Each row is a point. Two turns around zero, p and q, are shown by what they do to some points. Write where each new point lands after one turn and then the other. Backwards means that the second turn is done in reverse. Each puzzle has new turns, and all numbers are rounded.

Turn p:
[ 14 -12] => [ 13 -13]
[-1 59] => [ 3 59]
[ -3 -20] => [ -4 -20]
[-10 -26] => [-12 -25]
Turn q:
[29 23] => [32 19]
[ 2 22] => [ 5 21]
[ 12 -26] => [  8 -27]
[-43 -19] => [-45 -13]
Where do these land?
q, then p: [ -2 -11] => [ -4 -10]
p, then q: [-13  49] => [-2 51]
p, then q: [-22  17] => [-18  21]
q, then p: [  3 -27] => [ -3 -27]
q, then p: [ 35 -29] => [ 28 -36]

Turn p:
[26 32 11 -1] => [ 34  21 -12   8]
[ 12 -11  -2 -23] => [  0  -1 -14 -25]
[-17  19 -12  31] => [-8  2  7 41]
[ 30 -13  58  25] => [ 56 -16  39 -13]
[-41 -39 -16 -38] => [-59  -5   4 -37]
[ 15   7 -19  27] => [ 10 -16 -14  28]
[-25   5 -21 -21] => [-34  16 -11  -2]
Turn q:
[ 14 -29 -52  -9] => [ 25 -49 -21 -21]
[ 29  -5  18 -20] => [ 25  11  26 -12]
[-15  15  26   6] => [-20  24   8  10]
[ 9 33  1  7] => [ 11  24 -14  17]
[-56  11  32 -15] => [-56  32   2 -18]
[ 19 -26 -25  31] => [ 15 -44   0  22]
Where do these land?
q, then p: [-20  28 -13  -1] => [-20   7 -21  22]
q, then p: [ -9 -32  13  20] => [ -8 -12  37 -10]
p, then q backwards: [ 24 -21 -41  -4] => [-20  -5 -47   8]
q, then p: [ 16 -27  54 -41] => [ 33  47  28 -39]
q, then p: [  8  24 -18  18] => [  3 -18 -18  25]
q, then p: [-11  18 -42   2] => [-23 -19 -35  10]
q, then p backwards: [-8  9 47  6] => [-42  20  15   0]

Turn p:
[ 43  15 -21 -15  17 -17  -9 -11] => [ 40  -8 -27 -21  17 -15   8  -9]
[-18 -15  -3  -8 -24 -35 -16  35] => [-26 -21 -12 -11 -20 -18 -12  40]
[ -4  21  12 -15 -17 -38  28 -15] => [-13   2   3 -25 -23 -39   6 -26]
[-17 -18  40  18  17  56 -45  12] => [  0  21  33  17  22  57 -44  26]
[-17 -34  -8   9  -4   0 -45 -12] => [ -8 -18 -20  25   7  14 -44  11]
[ 48 -15  -9  26   2 -24   6 -12] => [ 40  -1 -10  24   8 -41   3   3]
[ -8  71 -24  19  15 -20  28  12] => [-23  46 -26 -28  17 -22  51 -10]
[ -4   2   9 -12 -13  77  16 -11] => [ 13  14  29  15 -22  64  15 -23]
[-22 -27   5 -22   7   0  37   2] => [-22 -34  32   4  -6  -1  16 -13]
Turn q:
[ 13 -12  25   4  29  10  33 -28] => [ 25   2  16  -9  20   3  47 -14]
[-20  54 -26  21  42   2   8  23] => [-19  56 -26  44  22 -10   4   2]
[ 16  21 -30 -45  37 -13  19  -5] => [-20  24 -19 -31  53  -2   8  18]
[-17 -47  37  15 -24  27 -17  30] => [  2 -44  32  28 -47  15  10  17]
[ 24  34 -14 -16 -37 -35  -6  16] => [-11  22  -3 -32 -10 -34 -46  11]
[-16 -43  18  -4 -28   7 -17 -32] => [  8 -48  14 -13 -19  28  -3 -26]
[  3  41 -47  -9 -36 -11  19  19] => [-23  42 -39 -26 -24 -16 -25  12]
[ -7  -1  27  12 -25  32 -36   5] => [ 15  -8  29  23 -30  28 -24   3]
[ 30 -19 -23   7  41  -9   9 -24] => [ 29 -12 -28  -6  44  -9  21   0]
[-24 -29  34  14   0  -9 -11  -4] => [ -4 -34  26  20 -10  -2   9 -22]
Where do these land?
q, then p backwards: [ 17  12  20 -12 -14  -9  23   8] => [  7  19  27  -4  -4 -13  16  17]
q, then p: [-27  17  20  -3  13  24  13 -21] => [ -1  30  21   5  -1  15   9 -33]
p, then q: [ 17 -77 -18  10 -26 -15 -25   6] => [ 27 -55 -22  34 -32 -33 -15  24]
p, then q: [  6  18  21   4  18  -5 -17 -18] => [  3  10  10   1  34   7 -19  -2]
p, then q: [  4  24 -22 -14   8  -4 -17 -68] => [ 28  -3 -38 -23  39  30 -20 -28]
p, then q: [ -5  -9 -14 -15  44  20   0  26] => [-3 -5  7 13 15 15 47 25]
q, then p: [-91  16 -20 -19 -20  -1 -20   1] => [-59  19 -23  37 -10  50 -29 -29]
q, then p: [ 27  -8 -27  42  -1   5  11  26] => [ 15  -1 -32   8 -12 -31  29  29]
p, then q: [  9  -8   6  26 -30  -9  65  27] => [-10  15  19 -13 -45 -54  20 -24]
p, then q backwards: [ 24 -12  17  -4  49 -20  -2 -10] => [ 33  -4  17  -6  26 -32 -17 -21]
p, then q backwards: [ 21  28  17 -16 -41  14 -30  22] => [ 29  15 -14  -6 -48  36  10   4]
